Each wall is flat, endless, passes through zero and stands at right angles to its row. A trip goes straight from one point to another. List the walls that it crosses, first one first.

Walls:
(1): [-1.16 -0.77 -1.34]
(2): [ 1.98 -0.05 -0.46]
(3): [-0.05 -1.25 -2.65]
(4): [-1.05  0.27  2.31]
(5): [-0.19  1.97  1.21]
(6): [-0.97 -1.80 -3.76]
(7): [ 0.66 -1.27  0.49]
Trips:
[ 0.52 -0.92  3.14] to [ 0.95  0.05 -2.51] => 2, 5, 4, 3, 6, 1, 7
[-0.70  4.27  0.60] to [-2.23  1.49  2.13] => none
[ 2.84 -1.62  1.03] to [ 0.40 -0.37 -1.91] => 3, 6, 1, 7
[-1.67 -1.64  0.93] to [ 1.15 -2.18 -0.52] => 3, 4, 2
[-3.13 -1.54 -0.64] to [-2.12 -6.29  0.25] => 7

Walls:
(1): [-3.06 -0.93 -1.05  0.75  1.11 -2.68 -0.70  0.00 -0.13  1.69  0.41]
(2): [-3.33  0.98  0.45 -0.53 -1.06  1.04 -2.74 -1.80 -0.65 -0.67  2.47]
(3): [-0.68 -2.89 -2.67 -1.25  2.28 -0.64 -0.47  1.13  0.23 -1.31 -3.04]
(4): [-3.34  1.59  5.48 -0.17 -3.54  1.26  2.55 -2.02 -0.56  0.09 -2.66]
(5): [-1.05 -3.05  2.49 -0.70  4.55 -1.10  1.29  1.78  1.06  2.23 -0.04]
Trips:
[ 2.04  1.63  1.16  2.64  0.52 -0.52 -1.22  3.03  1.05  1.34  1.32] to [ 2.26 -5.14 -0.76 -1.99  1.91  0.50  1.82 -1.52 -2.16 -1.49 -1.04] => 3
[ 1.05  0.02 -0.41  0.93 -1.37  0.39 -0.43  0.39  1.40  1.48  0.58] to [ 0.73  0.01  3.05 -0.67  2.80  4.75 -2.81 -2.33 -0.68 -0.93 -0.81] => 2, 4, 5
[ 3.50  0.19 -0.26 -1.00  0.39  1.63  0.90  2.24  0.02 -1.19 -0.37] to [-0.71  3.98  0.94 -1.88  0.71  1.22  3.32 -0.56 -0.80  0.62  2.30] => 3, 4, 2
[ 0.74 -0.49 -1.28  1.90 -2.62  0.11 -0.66  1.49 -0.27 -0.35 -0.91] to [ 3.12  0.65 -0.46  1.22 -0.16 -1.99 -1.93  0.92  1.73  0.10  0.89] => 3
[-4.75  1.44  3.42  0.32 -2.40  0.29 -5.24 -0.22  0.26  0.22  1.81] to [-0.91  2.58 -1.52  0.45 -3.02 -0.21  1.07  1.09  1.52 -4.92 -2.44] => 1, 3, 2

Walls:
(1): [-3.12 -1.74 -0.28 -1.14  0.74  1.16 -1.99 -2.18  1.63 -2.74 -2.09 -0.36
  1.87  3.83 -1.45  1.50 -0.49  2.82  2.56  3.06]
(2): [ 1.24  0.66 -1.29  0.48  2.17  1.73  0.54  1.54 -1.62 -1.31  2.13  1.19
  0.09 -0.49  1.51  1.65 -1.60  1.56  3.38 -2.06]
(3): [ 0.69 -3.61  1.02  2.39  1.38  1.09 -0.87 -5.26 -1.21 -0.63 -0.48  1.16
  1.42 -2.17 -0.77  0.62 -0.28  0.70 -1.02 -1.63]
(4): [-0.29 -3.09 -0.97  0.65  1.72 -0.09 -2.57  1.94  1.29  0.78  1.08  1.16
  2.25 -0.95  0.50 -1.35 -2.04 -0.31 -1.08 -0.47]
(5): [-1.72 -1.53 -0.67 -0.36 -2.80  0.55  0.97  2.38 -0.24 -1.60  1.74  0.27
  1.63 -1.33  1.32  1.05 -1.48  0.79 -0.67  4.95]
(6): [ 1.26  0.71 -2.32  0.24  1.88 -0.80  0.38 -0.98 -0.74  2.34  0.29  0.54
 -0.12 -0.39  2.40  2.77 -0.19  1.03  1.06  0.08]
(7): [ 1.35  3.85  0.55 -1.95  0.33 -1.02 -1.09 -4.03 -2.10 -1.77  3.00  0.09
 -0.36 -1.55  0.98 -1.85 -0.67 -2.18 -1.26  0.55]
(8): [ 0.16  0.52  0.59  0.76  2.69 -2.84  0.07  0.49 -1.83 -0.77  1.74 -2.20
 -1.82  0.58  0.48 -0.17 -2.57 -2.52 -0.36 -1.21]
Trips:
[-1.98  1.34  2.40  3.27 -0.25  0.51  3.79 -5.67  1.13 -2.00  1.52 -0.72
  3.13  1.35 -0.91  0.68 -1.28 -0.61  1.33 -1.24] to [-0.91 -2.07 -0.61  0.34 -0.62 -0.98 -1.57 -0.55 -1.59  1.44  0.67  2.04
 -0.48 -2.82  2.62  0.73 -1.19 -1.10  0.50 -0.26] => 6, 5, 4, 1
[-0.02  1.35 -1.57  1.90 -3.86 -0.25 -2.21 -0.73  0.52  2.96  0.87  0.99
 -2.61  1.10  1.82  0.34  3.25  1.13  2.04  0.34] to [-0.75  0.64  2.21  0.54  0.83 -1.52 -0.72  0.92  0.35  0.95 -1.14  1.09
 -0.16  1.68 -0.52  0.99 -1.22 -4.04  2.40 -1.55] => 8, 2, 6, 4
